Each row is a point. To make a cloud, some directions were put in groups of two or more. Within a group, all points are equally far from the middle, so they leave a hole (a ring in 2 directions, a hollow ball in 3). The other directions are filled evenly. Then the cloud was stretched, turned, moved and blurred a little. How many holes are there, and how many directions does each take, smallest first?

Cloud, 14 rows:
[[ 0.31  0.00]
 [-0.22  0.64]
 [-0.45  0.02]
 [-0.39  0.08]
 [-0.45  0.33]
 [-0.09  0.49]
 [ 0.56 -0.31]
 [ 0.55 -0.11]
 [ 0.09  0.97]
 [ 0.43 -0.44]
 [-0.60 -0.20]
 [ 0.02  0.14]
 [-0.25 -0.64]
 [-0.07 -0.11]]
Holes: 0

Cloud (15 x 2):
[[ 0.29 -0.25]
 [-0.11 -0.23]
 [-0.38 -0.25]
 [ 0.48  0.45]
 [ 0.50  0.40]
 [-0.45  0.01]
 [ 0.70  0.53]
 [-0.28 -0.59]
 [ 0.37 -0.04]
 [-0.17  0.33]
 [ 0.92  0.28]
 [ 0.58 -0.31]
 [-0.33  0.00]
 [-0.34 -0.12]
 [-0.14  0.41]]
Holes: 0

Cloud, 22 rows:
[[-0.98 -0.02 -0.49]
 [ 0.10  0.38 -0.40]
 [-0.37  0.43 -0.40]
 [ 0.14  0.07  0.36]
 [ 0.26  0.04 -0.08]
 [-0.10 -0.21 -0.61]
 [ 0.32  0.74 -0.19]
 [-0.12  0.62  0.00]
 [-0.75 -0.29 -0.20]
 [ 0.42  0.33 -0.24]
 [-0.02  0.12  0.17]
 [ 0.24  0.75 -0.33]
 [ 0.10 -0.14 -0.69]
 [-0.92 -0.08 -0.15]
 [-0.76  0.46  0.08]
 [ 0.03 -0.38 -0.32]
 [ 0.42  0.27 -0.38]
 [-0.33 -0.37  0.11]
 [ 0.19  0.74 -0.30]
 [-0.02 -0.11  0.43]
 [ 0.41 -0.27  0.04]
 [-0.44 -0.67 -0.01]]
Holes: 0

Cloud:
[[ 0.11  0.46 -0.81  0.11]
 [-0.48 -0.24 -0.23 -0.22]
 [-0.23  0.33  0.51  0.16]
 [-0.48  0.41 -0.23 -0.12]
 [-0.20  0.34  0.29  0.48]
 [-0.26  0.68 -0.40  0.05]
 [ 0.78  0.32 -0.37 -0.11]
 [ 0.07  0.64 -0.62 -0.26]
 [ 0.36  0.45 -0.30  0.56]
 [ 0.28  0.58  0.26  0.69]
 [-0.08 -0.10 -0.10  0.68]
 [-0.02 -0.32  0.03 -0.29]
 [ 0.49  0.13 -0.26  0.61]
 [-0.14  0.04  0.28 -0.25]
 [-0.19  0.28  0.32  0.48]
 [ 0.82 -0.01  0.15  0.24]
 [ 0.92  0.26 -0.07  0.06]
 [ 0.66  0.14  0.09 -0.41]
 [ 0.05  0.20  0.54 -0.25]
 [-0.19 -0.60 -0.12 -0.05]
 [ 0.21  0.38 -0.63  0.43]
 [-0.13  0.00 -0.09 -0.49]
 [-0.30 -0.12  0.05 -0.22]
 [ 0.63 -0.37 -0.56 -0.11]
 [ 0.70  0.70 -0.06  0.41]
 [ 0.15 -0.03 -0.92 -0.51]
 [ 0.78  0.28 -0.13 -0.34]]
Holes: 1 (3)
